Each row of a before or after table is a point. The points were changed in one or more steps. Then noise was added and the rows were shuffled. The steps act on columns, c1 being the first. Name the steps. A step turns or swaps two columns, mirrors them in a line or flattens them onto one, adds a multiple of one to another, or multiplies or shifts one. Angles are multiples of 10 degrees, from the lower column toward the higher: turns from -170 to 170, lines from 10 to 170 but not 90. Use the fewest steps. Two steps may share a column if one is a turn and the other turns, adds or multiplies; they go together, in the order done. Otherwise the lowest column goes first.

Before, 13 rows:
[[-33 -63]
 [ -9   2]
 [  4  -3]
 [-25 -35]
 [ 26 -43]
 [  3 -63]
 [-17  14]
 [-46  43]
 [-90  39]
 [-13  42]
 [ 18 -27]
 [-27  21]
 [-25 -21]]
After:
[[ 34 -38]
 [-21 -68]
 [-29  17]
 [ -9   0]
 [-95  23]
 [ 23 -23]
 [-21 -25]
 [-53  35]
 [  5  -3]
 [-18 -39]
 [-21  39]
 [ 15 -61]
 [-19  10]]
Steps: turn c1 and c2 by 10 degrees

Before, 12 rows:
[[ 18  36  18   5 -27  14]
 [ -3  15  43 -27 -11  32]
 [-21 -32  43   3 -65 -31]
 [ 55 -42  -7 -49 -24  59]
 [ 95 -24   9 -52 -30  48]
 [ 85 -11 -13 -46 -39  61]
 [-11 -38  29 -24 -46 -36]
 [  4  -1   8  30 -31  27]
 [-11  31  22   0 -38  48]
 [ -8  14  -4  18  17  25]
 [ -1  -1  -7  14 -49 -36]
 [ 15 -15  43  24  14  34]]
After, 12 rows:
[[ 30  -2  28   4 -31   9]
 [  1 -31 -30 -20 -65  42]
 [  5  35  16  19 -25  20]
 [ 12   0 -36  -1 -50  -6]
 [-27  13  33  -1 -11  42]
 [-47 -11  58  87 -39 -13]
 [ 20 -15  34  17  14  43]
 [-24 -38 -36 -10 -45  28]
 [  1  29  49 -10 -40  23]
 [-51 -23  46  94 -29   7]
 [-50 -42  59  56 -23  -7]
 [ 19  14  26  -8  17  -4]]
Steps: swap c1 and c4; swap c3 and c6

Before, 10 rows:
[[-14 -13  21 -11 -21 -18   9  -9 -34  31  12]
 [ 29 -11  15  -5 -26  -6 -13  20 -25   6  24]
 [  8   0  12  24  18   6  21  19 -10   9  -8]
 [  5  11  12  30  16  13  -3  -3 -25  20  20]
 [  2  -2 -22  23 -38  13 -23   3   3  15 -31]
 [-10  10 -12  23 -28  -7  13 -35  18   6 -20]
 [-19 -24   1  28  -9 -10 -18  18  10 -13 -21]
 [ 24 -11 -35  34   7 -26 -16  14  11   1 -32]
 [ 15 -25   0   7  -2  25 -14 -20 -33  -5  -3]
 [-23   3 -39   4  16  -9  15 -26 -24 -16  -7]]
After (10 x 11):
[[ 30 -11  16  -5 -23  -5 -13  20 -25   9  72]
 [ 15 -25   1   7   9  24 -14  -8 -32   2  -9]
 [-15 -12  21 -11  -7 -16  10   6 -27  35  37]
 [-20 -25   1  29 -13 -11 -18   9   7 -15 -62]
 [  6  11  13  31  12  14  -3 -10 -21  24  59]
 [-10  10 -12  24   2  -6  13  -1  20   2 -60]
 [-23   2 -39   4  23  -8  14 -18 -28 -12 -22]
 [  8   1  11  24   1   5  19  -1  -8  11 -25]
 [ 24 -11 -35  34  -2 -25 -16   3  12   0 -96]
 [  3  -1 -23  23 -24  13 -23  20   7  13 -93]]
Steps: flatten c5 and c8 onto the line at 140 degrees; turn c9 and c10 by -10 degrees; multiply c11 by 3

Before, 10 rows:
[[  8  -3   9  23 -39   0 -32  11 -33 -30  48  14  18 -31 -14   9 -32 -18
   -7 -52]
 [ 20 -14  19 -12  -8  30 -23   9  28 -33  37  23  -2 -38 -20   5 -24  40
   -8 -14]
 [ -6 -33 -25 -33  -9  40 -39  20 -16  -2  51  13  -2 -43 -42  32 -41  -5
  -47 -14]
 [ 17  10 -34  33  54 -21  38 -37  13 -10  18  20  19   0  16 -28  10 -52
  -15  18]
 [  5 -24  -4  -8  -9   7 -13  18 -21 -17  19   9 -15 -24 -51   1  14  33
   -6  -3]
 [-43  11  23  31  -3  26  -9 -63  10 -15 -40  10  32  24 -59 -66  -5  68
   33 -20]
 [ 30  -7  -8 -24  -3  41 -20   7   1 -22  29 -29 -28 -10 -36  22 -20  -6
  -27 -25]
 [-45  14 -23  -2 -28 -10  17 -27  23 -19 -36   7  14 -16 -21 -61   5  42
   34 -21]
 [ 13  34 -41  -6  27 -11 -19 -46  13  -3   5  20   7 -14 -12 -17  37 -15
   -7   1]
 [-31  24  -1  31  12   2  19 -48  10  -3   3   0  26   9  15 -24  47  -1
  -24 -22]]
After, 10 rows:
[[ -5 -39 -24 -92  -8  40 -38  21 -16  -2  53  11  -3 -44 -43  32  -9  68
  -41 -14]
 [ 19 -16  19 -47  -7  30 -22  10  28 -34  38  22  -3 -39 -20   6  23  86
   -5 -13]
 [ 17   9 -34  90  54 -20  39 -37  14 -10  17  21  17  -1  16 -28 -33 -79
  -17  18]
 [-45  19 -22  25 -27 -11  18 -26  24 -19 -36   9  14 -17 -20 -60  18  20
   31 -22]
 [  6 -25  -4 -28  -9   6 -14  18 -20 -17  21   8 -14 -25 -51   1  33  32
   -2  -2]
 [-44  16  25  17  -5  27 -10 -63   9 -14 -40   8  32  24 -60 -65  49  95
   32 -21]
 [ 12  32 -41 -35  26 -13 -21 -46  13  -2   6  21   5 -15 -12 -17  18 -45
  -11   2]
 [-31  20   0  59  12   2  19 -48  12  -2   3  -1  27   8  15 -25  42 -22
  -28 -21]
 [ 31 -10 -10 -55  -2  41 -19   7   2 -22  30 -28 -27  -8 -36  23   9  59
  -25 -24]
 [  8  -5  11 -26 -38  -1 -32  12 -32 -29  48  14  18 -32 -15  10 -38  -1
   -6 -51]]
Steps: turn c2 and c19 by -10 degrees; add 1.5 times c7 to c4; add 1.5 times c6 to c18; turn c17 and c18 by -30 degrees

Before (11 x 48):
[[ -2 -29   6 -10  10   3 -23  10  35   1 -80  32 -10  20  33   6  -2   8
   23 -22   2   8 -11  10  22  -9  33 -18 -21  14  40   9   5   9  24  42
  -21 -40  90  -2   9  19   3   9  27 -11  -5  10]
 [-12  33 -47 -65 -34 -17 -34 -25   1   9  12  -3  51 -17 -32  11 -28  18
  -21 -11 -14 -18  36  17  58   7  32  14  -5  12   5  -8  27  13  14  -8
  -12   9 -31  -6   1 -17 -10   5 -28  18   7   2]
 [ -6  12  21  20  21 -26 -10   2   4  15 -10 -27  -9  11  12  -3  19   8
   -7 -15  -9  13 -19   0  -2 -14 -50 -22 -19   4  45  33 -11  19  -2  -7
  -20  11   1 -13 -69  60  -9 -22  27   7  -8  14]
 [  6  23  19   4  12  23 -33  20  11   6   7 -39  -4   0  25   7 -34  32
  -12 -18  -7   1  19   9  -5 -23  29 -95  64  17  45  46  -8  17  24  -6
   15  15 -15   7   5   7  17  13  28  14  -6  -6]
 [ 24  -9  22   2  10 -36 -39   0   2   5  -2  -7 -11 -20  -6  26   5  10
   28 -21 -53 -25 -21  20  20 -24  26  -9   5   4  38   0  38  -5  24  -7
  -17 -10  -9  11  28  -4  -9  16  21  20 -51   4]
 [ -5  29  19  -1  27  12 -32  17  35  21   2 -26 -10 -18   9   5  -9  13
    6 -27   0  -2   5  19  -2 -18  10  18   3 -60  -8   8 -12  -4  19  11
   17  15 -28   4  21 -14  46  -6  15 -40  -4 -20]
 [ 44  17 -70   5   6 -24  13  -4  16  11  14 -32  11 -16  30   0   9  10
    9 -17 -10 -28 -17  22  -8  31 -28  19  43  13 -33 -11  25   9  -5  -7
   -4  24 -25   5  21  -3  24 -54  -4  15 -14  10]
 [  0  -4  19  16  11  18  -8 -15  13   6  -6 -44  -3 -18  16   8  -7  27
   25 -27   1  14  -5   7  -5 -22  23  21 -18  14  23 -10 -12  19   9  -5
   -1 -17 -31   1  25 -14 -20   0  14 -23  -1  12]
 [ -1   3 -61   9  11 -27  -8   5  10   5 -17 -27  20 -17  34   6  12  30
   27  -1   9   9 -24  10 -13 -23  26  10 -10   3  27  -4  -9 -15  10  59
   40   3 -25  11 -23 -15 -20   6  26  18 -16 -25]
 [ -3  -4   3  12 -12  22 -33 -20   2  15 -22  51   3  -7  31  29 -12   6
   19 -11   8 -22 -27  10  -1  58   6  15  -4 -53 -17  -2 -10   7 -45   6
  -15 -40 -12 -25  22  -3  27   4  26   4 -36  -8]
 [-14  -7  16 -16  19 -26 -19  -3   4  24  -1 -34  -8 -10 -75   7  20   8
    6  66 -10  -4  15  -1   5  38  16  10 -30   5   4  -7  -6  -1 -21   8
    6 -41  23 -13 -53 -13   1   7   1 -11 -15  -8]]
After, 11 rows:
[[-13  37 -49 -65 -37 -19 -33 -24  -2   8  10  -5  52 -14 -32 -16  32  18
  -22 -12 -10 -17  33  20  57   1  34  12  -3  13   2 -17  25  15  12 -10
  -15   9  28  -7   1  -1   0   7 -28  18   8   0]
 [ -3   0 -63  12  10 -26  -6   5  10  10 -19 -26  18 -19  36  10  -2  32
   28   0  10  -7 -27   7 -11  -1  23  10 -11   4  31 -17 -11 -15  12  60
   40   4  23  11 -24  20 -12   7  26  19 -16 -26]
 [ 44  15 -70   8   6 -26   9  -4  15  14  16 -32   9 -17  30 -28  -4   7
   10 -14 -14  -3 -17  21 -10  -1 -27  20  44  11 -31 -20  24   8  -6  -5
   -6  25  21   3  21   5  34 -55  -7  14 -14   9]
 [-16  -7  17 -18  16 -26 -18  -4   3  26  -5 -37  -8  -5 -75  -2  -7   6
    7  67 -11  -8  14  -3   5   1  20  13 -33   6   5   3  -4  -2 -21   9
    8 -42 -25 -13 -54  25  11   9   0 -12 -16  -7]
 [ -2  -4   1  12 -10  25 -34 -18   0  13 -24  51   3  -8  29 -16  11   3
   22  -7   9 -32 -27  10   1  -1   4  11  -4 -52 -19  -3 -11   9 -42   8
  -12 -40   9 -23  22  -8  34   3  26   2 -34  -6]
 [ 22  -8  22   3  10 -34 -37   1   1   8  -5  -4 -11 -18  -5 -21  -3  10
   28 -22 -52 -29 -23  17  21   2  28  -8   3   7  37  -2  41  -6  23 -10
  -18  -9   9  12  29   3 -16  17  21  18 -53   2]
 [ -4  12  21  23  21 -24  -9   5   6  15  -8 -28  -9  12  16   9 -51  12
   -7 -17 -11   5 -22   1  -1  -1 -51 -23 -18   9  43  30  -9  19   0  -6
  -17  14  11 -12 -71 -36 -22 -24  26   8  -9  17]
 [ -3  31  19   2  27  10 -33  14  36  19   3 -25 -11 -23   5   1  15  14
    6 -29   2  -6   7  21  -6  -3   8  21   0 -59  -7  -3 -15  -3  22  11
   16  14  27   4  24   2  59  -3  16 -41  -5 -22]
 [ -2 -29   8 -12  11   5 -23  11  35   2 -79  31 -11  17  32  10 -12   9
   23 -27   2  -3 -12  13  17  -2  35 -17 -21  11  38  40   5   7  23  42
  -21 -39 -81   0  10 -12  -5  13  25  -8  -5   9]
 [  5  22  18   6  11  29 -32  19  11   6   6 -43  -4  -1  25   4  22  34
  -10 -17  -8  -7  20  12  -4   3  32 -96  61  18  43  41  -5  15  22  -2
   14  10  31   7   3 -30 -49  12  28  13  -9  -6]
 [ -3  -4  20  18  16  20  -7 -13  15   5  -2 -44  -3 -14  15  12  14  26
   25 -26  -2  -4  -8   5  -2  -2  25  17 -18  16  25 -19  -8  19   4  -5
   -1 -18  27   3  23   7  -7  -2  15 -24   0  13]]
Steps: turn c16 and c22 by -80 degrees; turn c17 and c42 by 140 degrees; multiply c26 by 0; add 0.7 times c28 to c43; mirror c32 and c39 in the line at 10 degrees

Before:
[[  3 -35  26  50  17  -6 -21 -21  22 -20  23  -2  -7 -44  27 -55  55   7
   16  21  33 -28 -15  55  44 -65  63  44 -20  39   7 -59  -1 -20  31 -22
  -18  -8  21 -24 -10 -49  62 -31  -5 -20  31  -7  10 -32  -8  28 -28  38
  -20 -42  36  41  19  -9 -27   9  63   9]
 [-67  30 -37  84   8  31 -35 -34 -32 -33  75 -10  12 -32   7 -34 -50   3
   88  13 -32 -54  43   1 -23 -64  36  41 -30  45  14  27 -15 -50  35  -2
   25 -36 -33  41 -12   8  44  68 -21  46 -62 -49  13  15 -27 -70  27 -43
  -51 -12  23 -51  40  57  70   6 -40  45]
 [ 20  66 -48  85  21  31   0   6  45 -28  56 -17 -59 -47  -8 -40 -52  24
   -9  -1 -24  60 -48  -8 -12  11 -57  79 -34  33 -14 -57   5  55   3  -9
  -44  28 -19 -54 -14  54 -18 -32 -33  53 -26  21 -42  21 -21  31  55 -50
  -47  33   8 -39 -57  75  11  69  11  66]
 [-34  15   9  50  58  15   4  22 -14 -35 -26 -43 -36   8 -30  58  53  74
   -1  -2  -7  15 -40  -3 -20 -73  26  28 -21  50 -22  -1  15 -21  71  17
  -26  20  57  42   1 -51  -6   1 -33   0  54 -22  63 -44  33   1  42  48
   39  18  20 -14  -1  -2 -33  -7  25  50]
 [-72  19 -17 -29  61 -65  74  33  66   9  39  29   1   2  57 -49  37  48
   78  31 -64  -1 -37 -22 -34 -75 -18  36  -6 -30  31  20  31 -49  24 -47
   53 -32  31  28 -25  19  24  44  23 -25  38 -16  -1   2  62  -4 -21   4
   48  31 -45  -4  49  26 -39  21  36   0]
 [ -9  17  40   2  70 -15 -13  49 -46  -1  66 -14  30 -80 -31 -13  10   7
   66 -21 -76  36  37  -8  59  22  42 -17 -53   4 -10 -47 -40  13  -2 -14
   59 -57  32 -20 -19  48  12  -8  44  -5  -5  47  10 -58  67  -6 -17  19
   19  43   2 -48  47  -4  19  81 -48  23]
 [-29   3 -38  66  21 -60   5 -59 -14 -68   9  41  31 -89  63 -50  66  50
   12 -26  35  -2  10  24  -7 -24  20  -9  47 -48  34   1 -56  17  -2 -37
  -28 -43 -33 -58  -6  20  28  -7 -37  28 -51 -44  69 -44 -25  48  33 -32
   21 -80  16  -9 -23  55  36  11   5  45]
 [-77  57 -37  -6  19  30  33 -32  -4 -41  12  19 -61 -59  -8 -22  38 -10
  -10 -91 -43  51  38  -2   1 -30   7 -17 -61 -48 -10  12  32  15  79   6
   -5  55 -51 -30 -21  38   4  -1 -47 -30  16 -66  65  60   7 -22  47 -10
    2 -80  10  43 -37  65 -33  36  43  10]
 [-32   9  -9 -25  80  32  60   6 -32 -70  25 -25 -21  -2 -30 -18 -49  -5
   75 -68 -17  40  17  40 -25  16   8 -20  -4 -35  66  53   1 -17 -23 -10
   -4 -61  39 -42  18 -50  60  34  35 -32 -45 -12  49  31  24 -18 -55  56
   12  34  31 -52 -18 -17 -12  61  64 -45]
 [-30 -35 -36  71  50 -31  13  -7 -40 -13 -25  40  20  12  40  39  29  -9
   45 -37 -57  12  44  41  -3  14   7  47  44 -26 -51   5  -7 -19 -10   4
    5 -47 -61 -25  72  49  -5  23  -1 -14 -43 -34 -48  46  -9  -9   6 -39
   39 -70   6  66 -26  23  55  26 -36  70]
 [ -6  -5  52  19  45 -46  57  18  12   5  95 -46 -15  -8 -24 -54  17  50
  -21 -41 -71 -39 -11 -11  24  -7 -33   9 -54  37  17  29 -14 -47 -15 -33
   16  18  37   0 -29 -26  39  37  47  -3 -44 -30  -9  -2  44 -42 -20   6
  -41 -73   8   9 -43  40 -13  17   8  52]
 [ 13 -21  -2   6 -12 -44  30 -46 -26 -11 -23  58  18 -53 -16  29 -14  29
   -9 -15   5  63 -58  47   8  16  23 -24  14  35 -32  35   3  51  56  32
  -49 -63 -33 -62  48 -34 -46 -30  38 -15 -15 -16  15 -61  38  -6 -16 -51
  -53 -38 -46  39  34  49  72  49  -6   4]
 [-21  -8 -23  10  83 -65  32  54  57 -18  70  32  27  11   1  14  -6  41
    2  30   8 -36  18 -26  66 -88 -14  -1  38 -54  62   9   7 -12  15 -11
   19  53 -39  55  63  23   7  33 -13   9 -36  25 -36  -1  45  -1  20 -41
   55  24  32   9 -14 -17  66  -1  10 -25]]
After:
[[ -8  15  39  20  70 -15 -13  -4 -45  -1  66 -13  31 -81 -32 -12   9   7
   65 -23 -76  37  37 -10  55  22  42 -18 -52   4 -10 -49 -49  13  -2 -12
   59 -56  31 -19 -21  48  12  -9  45  -5  -3  44  61  10  79  -6 -15  20
   19 -21   4 -48  48  -4  18  80 -47  23]
 [-23  20 -18 -20  61 -64  73 -16  66   8  37  30   2   3  58 -49  37  48
   76  30 -63   0 -37 -70 -33 -76 -20  36  -7 -30  33  21 -27 -49  24 -48
   54 -32  30  26 -24  20  23  43  26 -24  39 -15  -4  -1  69  -5 -20   5
   50  39 -47  -7  50  28 -38  19  37   0]
 [ -1  55 -37 -37  19  30  32 -30  -5 -41  13  18 -63 -61  -7 -21  36  -8
  -10 -92 -43  51  39 -76   3 -31   6 -17 -62 -49  -9  12  80  12  79   5
   -6  58 -51 -28 -20  38   3  -2 -46 -30  16 -65 -59  66 -15 -22  46 -11
    4   1   9  46 -40  64 -33  36  45  12]
 [ 49 -21  -1  -7 -13 -45  31 -59 -25 -10 -22  59  20 -54 -15  30 -14  29
  -10 -15   3  62 -58  13  10  17  23 -25  14  34 -32  35  37  51  55  32
  -49 -65 -33 -63  48 -32 -46 -29  37 -14 -18 -16  61  18  -3  -6 -17 -52
  -55 -10 -45  36  35  48  74  49  -6   2]
 [  2  30 -39  75   9  32 -34  -8 -34 -34  75 -10  13 -34   9 -35 -50   4
   87  14 -33 -55  43 -66 -26 -66  37  42 -33  46  14  27  35 -52  34  -2
   25 -37 -35  44 -12   7  43  71 -23  46 -62 -50 -17  12 -42 -69  27 -42
  -54 -19  24 -50  40  56  69   5 -42  47]
 [ 56 -36  23  33  18  -7 -21 -11  23 -19  22  -1  -7 -44  28 -57  55   7
   15  21  34 -30 -17   2  44 -65  61  44 -22  40   7 -57  53 -21  31 -23
  -19  -7  21 -23  -9 -50  63 -31  -4 -22  31  -8  32  13 -17  28 -29  39
  -18 -14  35  42  20 -10 -25   9  61   9]
 [ 40   9 -11 -15  77  32  62 -11 -32 -71  25 -25 -22  -1 -29 -19 -48  -4
   76 -69 -15  41  18 -32 -23  16   8 -18  -4 -34  66  54 -40 -16 -22 -10
   -3 -61  39 -44  19 -49  61  33  35 -32 -46 -13 -30  50  23 -19 -56  54
   10  12  31 -51 -18 -17 -11  63  63 -44]
 [ -7  64 -48  91  21  32   1  18  46 -28  58 -18 -58 -47  -9 -42 -52  25
   -7  -1 -24  59 -48  19 -12  10 -56  80 -33  33 -13 -57   0  56   2  -7
  -44  29 -19 -54 -14  53 -21 -32 -30  54 -26  22 -21 -44 -13  30  54 -51
  -46  16   8 -39 -56  73  10  70  11  68]
 [ 39 -34 -36  47  50 -29  12   2 -41 -12 -23  39  23  13  40  40  29 -11
   45 -38 -59  10  43 -32  -2  13   7  49  43 -26 -50   3  85 -17 -11   5
    2 -44 -59 -27  73  48  -5  23  -2 -12 -44 -36 -46 -48 -11  -9   9 -38
   39 -30   6  66 -27  25  57  26 -36  72]
 [-27  -9 -23  16  84 -67  33  13  56 -18  72  32  28  11   1  15  -7  39
    1  29   5 -38  18 -21  67 -86 -13   0  38 -55  60   8 -16 -11  16 -11
   20  56 -39  55  64  25   7  33 -11   8 -34  26   1 -35  70   0  22 -41
   55  14  33  10 -14 -18  66  -2   8 -26]
 [ -1  14  10  51  59  16   2  -5 -14 -33 -24 -42 -36   9 -32  56  50  72
   -3  -1  -9  15 -36 -33 -20 -74  24  27 -22  52 -20   0   5 -21  71  16
  -27  20  58  43   4 -48  -5   2 -33   0  53 -20  43  63  40   3  45  47
   39  19  20 -14  -2  -1 -34  -7  27  52]
 [ -9  -5  53  -3  45 -45  58 -16  12   6  95 -46 -14  -7 -22 -55  15  50
  -21 -42 -72 -39  -9  -6  23  -7 -33   6 -53  37  18  30  68 -48 -15 -32
   17  19  36   2 -30 -29  38  39  47  -2 -43 -28   2  -8  45 -42 -21   6
  -40 -39   8   9 -44  41 -13  17   9  55]
 [ 23   4 -39  42  19 -57   2 -29 -13 -70  11  41  32 -88  64 -51  66  51
   13 -24  37  -2  10 -28  -8 -25  20 -11  47 -50  33   2  75  16  -3 -38
  -28 -43 -31 -58  -6  21  27  -6 -36  27 -49 -43  45  72 -56  48  33 -31
   22 -80  17  -9 -24  57  37  11   3  47]]
Steps: swap c1 and c24; turn c33 and c56 by 70 degrees; turn c4 and c33 by 20 degrees; turn c8 and c51 by 40 degrees; turn c49 and c50 by 90 degrees
